Each wall is flat, endless, passes through zero and stands at right angles to its row. A trip goes straight from one point to another. List the walls that it crosses, first one first.

Walls:
(1): [60 12]
(2): [-56  -6]
(3): [-43  18]
(4): [42  0]
(5): [-6 18]
(6): [38 31]
(7): [-20  -9]
(8): [ 34 -12]
Trips:
[  8 -34] to [-31 -28] -> 1, 2, 4, 8, 3
[24 -2] to [-22 -58] -> 6, 7, 1, 2, 4, 8
[-26   2] to [-11  11] -> none

Walls:
(1): [-27  -2  54 -14   0 -30  10   6  16]
(2): [ 14   2 -28  14 -25   3  20  -1  17]
(3): [ 13  -6   3  43 -11   7 -28  -8   8]
(4): [-17   8   8   3  21  20 -14  -3  30]
(5): [ 30   7 -21  22  34   7   7   8   1]
(6): [ 25 -12  15   8  -2 -13  13 -33 -17]
Trips:
[ 22 -22  20 -14   1 -25  38 -21  30] to [ 30 -18 -27  35  18  -4 -16  41   8] -> 5, 3, 1, 6
[  3   3  27  11 -19 -34   9  -4 -29] to [ -8  34  17 -18   4  13 -17  22  -5] -> 3, 6, 4
[ -9 -19  60  -1  -7  28   3 -16 -10] to [ -4  30  23  -7  29   3   5  -4 -39] -> 3, 5, 4
[-10  -7  -3 -11   4 -38  -4  -9 -21] to [  4 -11 -13   9  25 -10  29 -22 -25] -> 5, 1, 2
[-28 -31  14 -20  -1   9  29 -17   0] to [  2 -21   7 -24  28   9  30   7 -17] -> 4, 5

Walls:
(1): [  3  36   1  35   2 -12 -29   7  -9  14 -27 -14  12   4  -6  -6   3  20]
(2): [ 10  -7   5  55 -16  13  13   9   3  25  19  16 -24 -40  -9  14  -4 -17]
(3): [ -3  -1  25   0 -11 -14   1  23  -7 -24   4  20  15 -19  -7  60  -2  15]
(4): [-15  16  -3 -43  -7  26  -2  -7  27   5  19   5 -12  24  55 -25   8  26]
(5): [ 11  -1   4 -36 -22  13  11  -9 -21  28  16  -1  52   9  11 -15  -1 -13]
(6): [ -6  16  12  -2  17  -2  11 -33  17  12  -3  24   9   2 -20   9 -14 -17]
(7): [  2   5  32  15   7 -12   9  -4   1  30   4  -3  10   5  27   9 -24 -14]
(8): [ -6   7 -32 -17 -19  29 -17   5 -12  18 -22   4 -36  24  29  -9   2   2]
(9): [-19 -21 -16 -34  21  -4  23   4 -12  30 -22  -5  23  -6 -27  17 -14 -17]
(10): [ -4  -1 -17   8  -1   2  -8  10 -20  11   4 -14  -8  -2   8 -24  36   3]
(11): [-12   6 -14   6  29   1  -6 -12   0  28  23  10 -32  22  15  22   1   4]
(12): [ 17  -2  -2 -18  15  16   2  10   6 -35 -11 -54 -27   9  10  16  -2  13]
Trips:
[ 22   2   3 -21  -7   5  -5   7  -2  13   4  -5  18 -11 -10  16 -16 -21] to [ 19   3   3   0  14   2  39 -30   3  14  -5 -25   7  -5 -12  25  20 -28] -> 12, 3, 11
[  0  19   8 -18 -15  44  -4  16  10 -16 -27  15   5  17 -25 -11 -18   1] to [ -7  21  11 -16 -16   9  -9 -35  39 -18 -25  13  24 -30 -18   4  40  -7] -> 3, 12, 9, 8
